Each row is a point. Examples show where two turns around zero, p and q, send a point. Write where each new point lands after one turn and then the other. Backwards means that the second turn is done in reverse. Each puzzle has new turns, and all numbers are rounded.
In the rows, 100 means zero.

Turn p:
76,109,126 -> 81,126,116
114,81,128 -> 124,127,98
83,132,71 -> 63,72,98
76,90,106 -> 97,106,126
150,88,69 -> 135,68,63
Turn q:
92,131,89 -> 117,110,73
103,76,71 -> 86,65,95
122,119,132 -> 127,124,124
73,65,69 -> 58,71,82
110,109,140 -> 111,130,127
Where do these land?
p, then q: 127,76,137 -> 151,94,96
q, then p: 114,142,82 -> 120,75,64
p, then q backwards: 85,114,98 -> 90,82,104
p, then q backwards: 74,68,83 -> 139,82,110

Turn p:
92,127,96,135 -> 102,105,140,121
100,64,94,100 -> 104,88,69,115
123,98,119,99 -> 126,106,96,88
87,59,127,60 -> 101,62,57,70
103,59,79,93 -> 94,97,58,119
114,142,109,84 -> 99,124,125,67
80,150,76,129 -> 74,117,155,120
Turn q:
100,110,109,131 -> 78,107,94,124
119,158,76,101 -> 109,160,74,99
119,65,114,132 -> 100,72,110,144
92,88,114,59 -> 111,90,129,68
71,80,87,77 -> 103,73,94,66
Where do these land?
p, then q: 125,76,110,126 -> 121,112,90,136
p, then q: 67,131,54,75 -> 46,92,93,58
p, then q: 93,80,81,69 -> 102,89,68,75
p, then q: 101,93,121,131 -> 110,95,114,133
p, then q: 105,102,130,133 -> 113,100,127,134
p, then q backwards: 135,105,117,115 -> 131,107,87,76
p, then q: 75,113,87,51 -> 89,83,95,46

Turn p:
107,70,72,71,121,116,78,71 -> 106,50,85,94,115,100,128,73
125,149,72,118,70,81,128,127 -> 118,135,75,150,103,102,66,133
108,81,65,106,100,122,122,97 -> 79,83,84,136,99,109,113,90
134,66,126,93,144,127,110,117 -> 75,112,94,83,110,111,169,106
96,130,91,102,119,103,109,64 -> 122,111,83,107,86,83,99,64
55,148,73,119,89,83,79,84 -> 118,107,97,104,107,84,32,65
95,85,68,125,94,85,131,113 -> 66,97,90,136,98,82,86,112
126,134,129,124,109,85,65,84 -> 144,136,126,91,124,81,106,93
115,63,148,66,74,89,100,97 -> 110,76,131,71,73,108,128,142
79,78,126,116,88,142,85,126 -> 67,107,137,85,105,143,101,93
60,96,129,59,92,68,92,121 -> 96,87,99,41,81,98,71,129
Turn q:
110,96,52,75,97,94,81,73 -> 137,125,76,93,71,75,98,92
134,95,73,98,89,71,89,112 -> 146,120,92,101,108,109,91,119
107,116,127,132,77,101,137,76 -> 92,73,132,148,113,85,96,100
84,126,81,58,119,137,74,148 -> 58,155,86,59,76,113,106,119
62,75,115,114,92,130,127,117 -> 51,86,78,118,118,114,101,77
87,96,138,159,130,113,140,92 -> 67,54,140,119,118,119,71,66
131,90,94,54,102,73,89,85 -> 147,119,101,85,95,93,137,99
84,116,79,68,101,67,70,109 -> 115,121,83,57,106,73,104,122
100,91,140,142,93,114,92,87 -> 86,46,111,118,93,117,96,107
Where do these land?
p, then q: 77,87,84,84,59,95,114,73 -> 115,69,60,119,99,120,110,114
p, then q: 91,37,81,79,99,103,94,114 -> 79,91,58,89,124,117,111,58
q, then p: 116,87,95,130,36,125,73,96 -> 58,100,117,148,140,114,81,114
q, then p: 104,135,94,87,82,41,88,103 -> 106,124,70,76,126,83,115,146
p, then q: 104,149,104,94,103,58,137,94 -> 135,127,99,103,108,87,76,154
q, then p: 130,133,110,98,126,145,57,94 -> 110,97,131,96,72,155,74,134
q, then p: 71,87,117,66,83,107,90,117 -> 74,92,60,107,79,95,83,96
q, then p backwards: 132,100,151,68,134,95,118,106 -> 122,71,146,111,102,140,70,89
q, then p: 102,79,90,120,151,100,121,110 -> 131,84,113,83,96,112,122,58
p, then q: 88,106,85,127,94,120,122,119 -> 74,82,94,98,85,84,72,110
q, then p: 83,100,89,146,134,111,87,75 -> 116,52,140,83,113,104,99,96

Turn p:
88,93,120,107,83,91,64,106,115,101,83 -> 139,70,89,93,107,96,98,111,95,100,109
101,113,91,109,80,107,124,93,110,91,77 -> 108,115,82,132,105,113,103,99,98,91,86
93,123,86,108,95,96,88,102,111,80,104 -> 123,119,102,93,112,104,97,103,118,89,95
109,92,110,112,104,105,66,115,90,133,89 -> 114,80,116,99,106,71,92,113,73,118,112
88,106,106,111,156,61,102,81,113,129,112 -> 87,71,141,90,86,105,89,115,133,131,66
97,101,126,105,77,113,81,105,109,93,127 -> 116,96,77,82,108,94,79,81,106,106,124
115,104,81,102,100,74,109,114,107,81,82 -> 103,101,118,120,117,114,119,108,111,78,101
95,114,93,108,91,107,80,88,113,89,90 -> 126,108,93,94,109,104,88,108,97,90,88
102,106,91,80,84,103,110,89,99,176,92 -> 99,92,110,111,99,88,118,70,57,147,67
101,87,84,110,82,107,114,111,27,84,98 -> 68,120,83,113,97,45,126,104,96,68,112
92,69,90,113,116,117,110,87,99,81,153 -> 53,114,80,64,111,105,82,109,122,107,109
87,81,97,73,112,115,117,101,105,101,118 -> 75,108,92,79,83,120,112,96,95,114,108
130,95,108,57,81,116,116,90,101,80,93 -> 89,105,91,104,89,127,102,66,72,67,111
101,115,116,105,139,89,120,117,100,80,83 -> 98,101,124,125,71,113,96,119,127,91,112
Turn q:
89,89,126,107,57,94,113,96,110,116,69 -> 76,60,82,82,119,76,113,109,114,109,107
82,105,97,88,105,96,122,71,105,44,116 -> 66,143,89,131,90,94,87,91,124,113,91
106,67,112,129,99,80,93,119,114,86,102 -> 99,111,91,87,126,77,95,117,97,66,85
113,108,115,119,124,119,90,83,108,123,130 -> 137,115,124,85,104,110,106,112,111,121,79
72,114,93,107,104,89,98,95,55,99,78 -> 95,96,100,108,110,86,77,72,71,124,124
63,111,88,63,111,117,81,88,67,114,126 -> 97,106,142,118,108,134,100,59,100,119,121
109,106,106,89,95,96,84,110,130,95,58 -> 87,97,68,80,89,101,135,107,85,92,110
116,109,79,117,98,68,82,115,106,131,100 -> 132,93,93,76,102,107,85,118,92,81,131
141,97,101,67,97,143,99,98,87,110,91 -> 119,68,97,112,71,121,127,75,101,100,71
104,98,107,110,92,110,85,119,105,107,96 -> 100,90,108,77,100,97,107,101,91,89,93
83,97,89,89,83,126,136,106,111,87,118 -> 63,89,119,120,85,110,90,113,118,102,84
130,112,103,110,99,90,88,114,79,117,108 -> 138,89,107,88,88,88,92,91,96,88,106
102,99,86,114,109,104,110,60,110,101,106 -> 108,113,84,104,107,117,84,111,115,127,88
89,87,100,90,126,67,120,126,113,69,102 -> 83,130,97,134,103,81,104,122,88,70,111
Where do these land?
p, then q backwards: 102,97,86,73,99,97,82,96,77,123,80 -> 106,104,123,104,116,120,91,134,93,101,84
q, then p backwards: 71,116,103,103,128,114,81,112,112,99,84 -> 105,86,70,75,109,124,99,115,101,119,100
p, then q: 92,97,103,121,72,81,84,104,108,75,120 -> 110,131,87,115,92,127,107,120,101,83,94
p, then q backwards: 109,111,75,88,80,75,124,74,114,90,117 -> 99,62,104,84,92,122,73,82,101,82,113
q, then p: 114,116,103,83,124,100,88,128,136,70,74 -> 100,141,80,125,96,87,133,77,120,83,99
p, then q: 100,82,103,76,116,111,82,132,107,125,91 -> 117,71,135,118,105,86,101,88,117,94,96
p, then q: 90,94,104,97,78,91,118,75,85,82,88 -> 74,105,71,106,98,108,76,105,92,100,95
p, then q backwards: 89,111,125,116,71,86,86,81,133,91,91 -> 139,77,83,107,92,95,100,73,83,122,100
p, then q: 133,122,90,116,90,94,113,85,84,88,128 -> 95,147,84,86,109,98,109,99,97,126,112
q, then p: 74,94,122,124,112,107,110,128,93,121,76 -> 77,73,115,103,74,73,123,105,111,104,116
p, then q: 87,87,128,91,103,78,77,92,76,112,121 -> 93,94,83,120,130,108,112,98,128,77,116
q, then p: 129,76,73,131,132,133,129,97,81,117,112 -> 114,84,115,129,110,72,86,134,53,81,124
q, then p: 108,99,85,82,96,133,124,95,94,106,120 -> 113,87,69,116,108,101,83,115,78,110,109

Turn p:
97,111,131,106,112,98,60,77,92,91,101,103,102,117 -> 147,112,109,116,116,92,110,116,97,95,88,91,97,83
107,118,73,67,103,120,106,137,108,116,112,88,99,78 -> 79,103,78,99,84,128,100,67,76,86,124,103,80,118
132,70,99,103,105,69,101,95,99,103,113,100,88,118 -> 115,101,108,92,70,84,105,111,116,105,84,133,107,116
108,103,81,131,136,91,120,126,100,108,96,79,97,79 -> 73,116,77,117,91,114,60,102,118,92,85,108,94,120
90,134,77,68,91,107,127,136,122,100,110,86,139,93 -> 63,98,100,120,107,116,102,47,91,78,142,107,103,106
112,94,85,109,106,55,116,118,105,83,98,93,58,79 -> 89,117,74,71,66,81,66,106,113,81,94,117,116,102
114,121,74,75,105,119,115,98,117,96,103,114,122,74 -> 67,109,99,105,93,104,110,61,91,102,109,101,71,83
102,78,113,101,77,106,77,109,98,84,84,112,118,102 -> 123,90,124,81,121,92,89,85,93,118,98,97,101,103
103,109,109,82,74,120,122,104,99,95,126,89,120,74 -> 85,82,95,120,86,97,99,74,76,122,129,93,105,91
59,75,117,113,90,98,60,50,87,112,111,120,105,114 -> 120,91,144,103,119,87,121,150,71,103,75,81,108,87
92,96,105,118,70,130,78,82,107,85,102,97,98,128 -> 124,53,107,99,123,87,111,107,101,97,95,84,92,93
98,122,78,110,122,81,111,86,61,124,71,82,91,97 -> 81,137,80,108,93,105,111,112,123,92,77,66,112,125
74,74,123,83,96,128,93,83,97,81,97,98,102,117 -> 114,84,97,96,140,87,119,116,77,121,106,107,104,94
96,125,104,126,126,91,102,107,64,126,87,127,84,115 -> 107,123,95,100,96,146,105,118,127,94,68,82,118,93
93,84,118,101,91,108,97,83,112,82,105,120,102,124 -> 115,80,115,93,119,89,113,110,102,109,98,116,103,77
121,87,114,107,96,79,114,110,133,114,84,91,77,91 -> 100,106,100,80,78,92,76,118,128,103,128,115,89,109
Turn q:
79,103,120,113,111,118,83,94,118,97,100,91,115,103 -> 78,99,128,81,93,100,101,116,87,87,105,110,103,109
141,99,82,96,88,108,82,105,115,104,69,89,107,114 -> 82,80,93,100,82,78,112,82,142,97,114,100,94,89
109,108,104,56,116,110,87,44,44,113,118,119,112,129 -> 150,75,72,76,102,67,66,72,69,64,106,116,125,107
84,90,114,77,86,112,84,94,113,101,109,86,107,103 -> 88,90,115,75,107,93,106,86,84,115,99,118,104,104
129,90,121,114,102,125,123,104,114,107,91,106,113,84 -> 74,91,92,113,66,111,114,97,100,86,72,96,104,106
84,97,91,118,88,122,167,106,100,103,77,103,102,109 -> 82,115,61,103,83,104,96,127,90,103,68,97,54,98
103,87,44,114,106,46,117,79,90,102,107,94,77,92 -> 114,123,84,142,156,87,86,98,116,94,99,83,91,68
77,91,101,102,110,124,101,113,61,102,57,92,111,89 -> 114,117,86,75,73,116,119,111,91,79,110,120,80,69
150,96,100,109,84,65,97,111,98,105,117,89,83,89 -> 104,80,104,144,101,102,100,80,118,122,99,74,121,80
93,119,73,81,95,125,91,117,114,88,78,85,111,84 -> 78,103,80,85,102,108,128,101,115,105,133,121,88,109
127,93,119,85,103,103,97,109,102,79,110,94,113,116 -> 97,96,101,98,76,77,111,86,92,112,105,85,121,109
104,94,79,103,97,102,99,110,100,110,125,88,104,111 -> 96,89,89,96,117,89,102,116,107,113,95,96,117,90
79,108,112,93,123,90,86,111,111,105,117,98,60,89 -> 125,93,132,105,128,118,119,111,91,105,104,93,96,118
78,124,120,101,103,62,109,89,104,110,119,105,114,110 -> 98,102,112,90,118,114,60,99,77,102,106,70,102,109
79,100,103,122,96,114,81,99,102,81,117,88,67,88 -> 107,102,130,120,109,102,109,128,91,113,107,130,100,104
84,102,117,116,93,72,96,116,114,92,91,176,105,92 -> 114,147,122,95,86,135,67,90,131,102,79,89,103,133
Where do these land?
p, then q backwards: 98,86,102,124,100,63,96,121,89,90,100,80,120,118 -> 113,99,98,110,102,100,76,76,106,94,130,139,97,104
q, then p backwards: 71,101,78,115,98,109,92,117,71,104,111,84,125,104 -> 74,91,129,94,110,93,115,98,107,93,94,119,64,94
q, then p: 107,66,110,91,99,152,73,95,148,113,125,96,66,111 -> 92,122,128,69,129,108,106,123,140,134,117,138,132,97
q, then p backwards: 96,109,101,129,100,94,107,102,87,128,84,83,127,76 -> 76,130,96,114,109,109,115,110,114,109,114,126,82,87
p, then q: 100,106,68,94,106,74,86,85,91,118,114,81,116,108 -> 96,116,105,107,74,86,72,113,88,115,111,88,75,98
q, then p: 96,105,82,97,86,94,137,97,124,83,87,112,79,84 -> 93,89,81,94,102,116,106,129,127,70,85,87,92,94
p, then q: 99,84,114,105,79,93,95,95,62,109,102,70,98,102 -> 87,85,90,82,90,82,88,104,111,107,100,74,108,66
q, then p backwards: 72,93,114,110,120,86,97,95,78,111,111,95,88,113 -> 78,94,118,106,96,97,60,95,102,97,102,115,94,96
q, then p: 113,135,127,75,106,109,98,115,120,68,93,107,55,71 -> 108,44,93,117,88,116,127,128,136,118,91,113,113,96
p, then q: 134,64,88,89,104,141,103,93,149,101,170,134,92,95 -> 158,118,104,121,90,130,96,79,112,116,29,143,87,95
p, then q: 105,108,102,66,95,116,105,95,128,66,89,120,95,85 -> 122,102,88,123,140,118,102,78,81,89,98,109,107,112
p, then q: 89,92,108,110,122,82,98,87,98,115,78,82,133,114 -> 92,95,123,93,87,104,91,129,102,89,110,63,95,117
q, then p backwards: 93,122,127,75,77,92,113,110,108,96,96,122,97,100 -> 127,87,96,96,92,118,93,129,86,119,92,96,107,80
p, then q backwards: 119,143,106,102,94,117,114,81,118,71,88,117,86,108 -> 124,84,68,93,95,83,97,111,83,123,63,79,102,105
p, then q: 100,103,82,118,89,89,80,105,88,114,83,122,104,97 -> 91,86,112,88,80,91,114,84,84,101,117,105,81,102
q, then p backwards: 109,106,85,96,109,94,117,124,68,117,80,92,105,113 -> 109,130,115,102,94,118,96,90,99,94,94,102,60,96
p, then q: 98,78,104,104,117,93,89,84,72,95,89,103,115,101 -> 103,89,98,89,85,112,94,100,109,79,112,74,82,93

Turn p:
126,105,114,89,73,128,56,86,78,107,89,92,121,85 -> 89,87,99,96,100,101,83,50,114,95,66,136,84,98
109,94,97,96,93,126,108,81,128,73,114,86,111,100 -> 87,80,118,99,119,109,83,98,119,117,129,112,98,107
110,110,78,125,113,53,113,121,94,130,109,100,108,110 -> 118,88,93,129,92,98,111,120,77,77,85,72,132,80
78,113,82,96,101,110,113,72,117,79,72,88,75,140 -> 117,91,101,106,89,123,117,104,117,135,122,74,74,135
115,80,112,132,121,92,105,152,91,101,104,121,118,99 -> 101,104,91,98,102,88,94,102,46,58,120,102,108,78
127,88,136,96,78,115,94,80,98,107,88,92,92,77 -> 93,96,96,81,101,106,114,80,114,102,92,153,108,104
86,79,92,94,73,105,85,81,132,61,96,108,82,101 -> 87,75,118,73,88,77,99,108,120,120,121,102,82,129
88,139,56,87,105,93,137,106,85,126,108,118,64,127 -> 120,132,104,146,81,95,133,107,109,128,102,54,101,78
105,102,126,119,134,87,80,116,116,100,116,121,111,88 -> 84,99,100,71,128,97,106,99,78,64,100,84,113,89
85,116,99,73,87,97,112,95,126,63,79,94,99,98 -> 123,103,118,92,117,86,94,104,112,127,111,98,93,140
101,102,75,119,140,81,108,127,67,121,108,96,91,80 -> 116,120,65,105,85,100,89,106,87,82,97,72,129,62
100,85,111,126,122,80,106,105,73,113,108,129,137,81 -> 75,113,95,94,95,107,84,102,51,80,82,97,133,89
108,93,116,79,96,96,92,96,71,103,117,85,97,111 -> 109,106,111,93,94,116,94,108,106,101,77,118,84,76
57,121,89,103,77,110,117,96,116,93,103,82,80,115 -> 105,115,112,123,89,102,106,118,136,102,119,84,86,133
106,73,118,67,87,126,76,89,109,122,87,89,115,88 -> 78,90,77,95,121,94,94,94,111,112,77,143,75,104
Turn q:
120,89,93,117,129,97,104,97,109,88,127,80,97,99 -> 111,97,100,85,82,112,114,69,71,100,108,92,101,111
60,80,116,78,92,102,78,87,68,51,103,107,99,110 -> 62,131,108,92,102,116,91,118,89,87,43,96,108,88
106,122,82,123,110,115,90,122,143,118,119,93,125,75 -> 125,78,120,121,103,81,79,51,95,94,128,104,107,102
122,130,146,73,95,72,89,75,91,111,76,129,88,101 -> 73,84,104,121,88,83,128,161,113,89,107,101,112,126
104,149,80,118,117,91,122,137,94,101,98,113,98,118 -> 94,81,94,107,121,82,87,100,80,96,136,72,55,98
70,85,118,88,82,70,92,79,90,105,113,103,92,136 -> 100,103,105,85,98,104,122,138,100,87,75,85,116,62
128,117,91,138,104,119,113,119,97,123,98,90,145,92 -> 110,105,80,128,116,76,104,63,85,110,143,122,93,94
91,65,83,110,98,102,95,86,121,74,83,107,99,111 -> 123,100,81,103,85,110,84,98,93,110,57,98,101,99
88,85,120,70,96,117,87,92,88,96,99,109,82,146 -> 103,127,117,82,114,89,119,135,102,110,64,85,100,101
109,96,76,102,88,87,119,110,120,82,96,68,111,82 -> 107,99,72,82,78,100,67,76,102,95,117,100,109,98
110,92,84,112,104,118,112,150,122,95,105,66,113,85 -> 119,121,101,93,97,99,61,59,92,117,134,95,101,102
72,99,139,101,95,113,111,69,89,107,86,110,75,96 -> 76,102,101,117,106,116,130,114,136,113,78,81,111,99
106,95,130,93,81,83,90,101,67,117,93,147,71,87 -> 72,89,124,116,93,118,117,153,114,118,102,123,86,95
115,108,66,116,87,120,87,93,107,105,106,70,94,86 -> 118,106,98,91,83,90,99,60,120,85,106,117,81,102
92,99,110,80,120,83,87,86,78,131,73,109,92,86 -> 101,97,101,113,120,129,116,134,117,79,107,113,106,118
107,92,67,81,101,112,125,96,114,95,125,98,118,90 -> 103,79,91,63,113,92,84,71,94,108,98,115,111,104
Where do these land?
q, then p: 118,90,106,93,108,85,59,74,109,119,84,97,82,130 -> 141,94,122,116,101,89,112,88,72,97,128,124,105,97
p, then q: 49,112,91,84,103,88,96,127,116,119,112,105,85,117 -> 106,110,94,94,79,105,81,95,98,89,136,52,78,99
q, then p: 93,87,79,83,106,86,111,128,116,68,99,83,93,74 -> 87,84,104,93,102,98,83,80,125,102,75,103,56,96
p, then q: 108,80,97,109,86,132,103,99,110,106,108,78,82,113 -> 105,73,124,93,89,107,94,83,104,125,85,98,95,86
p, then q: 120,101,107,102,109,90,116,125,120,117,84,141,151,93 -> 77,111,72,114,129,136,125,108,61,77,101,107,86,90
q, then p: 109,106,109,85,109,91,113,87,96,117,128,80,94,122 -> 117,117,114,109,120,105,85,124,98,122,100,114,108,88
q, then p: 104,107,78,82,77,97,122,95,96,92,114,125,95,122 -> 113,108,74,86,99,70,104,126,96,114,82,102,94,93
q, then p backwards: 113,116,96,172,109,113,111,32,122,92,100,96,87,115 -> 124,125,68,115,84,100,64,98,95,154,51,114,66,131
p, then q: 83,88,108,88,95,93,104,122,102,46,92,116,116,117 -> 86,125,134,84,90,100,128,137,88,91,112,95,91,101
q, then p backwards: 111,124,113,97,114,123,92,105,89,115,83,88,77,120 -> 67,125,107,89,93,108,106,113,123,97,96,108,79,114
q, then p: 106,101,104,94,90,115,88,79,107,92,104,112,128,56 -> 64,89,111,94,91,102,102,101,68,104,90,86,97,131
q, then p backwards: 55,93,105,90,106,86,99,78,77,112,74,83,86,88 -> 83,118,120,114,124,100,97,85,101,130,125,64,95,99
q, then p: 112,94,81,106,114,120,98,108,80,88,115,120,109,127 -> 117,127,84,88,80,111,121,95,92,115,84,92,102,85
q, then p backwards: 102,112,105,115,74,86,95,125,74,105,93,75,141,24 -> 116,82,102,142,84,170,129,108,88,105,125,82,117,67
p, then q: 117,90,120,98,100,95,93,116,84,111,111,101,76,83 -> 74,74,93,97,96,98,74,107,103,101,102,112,104,115
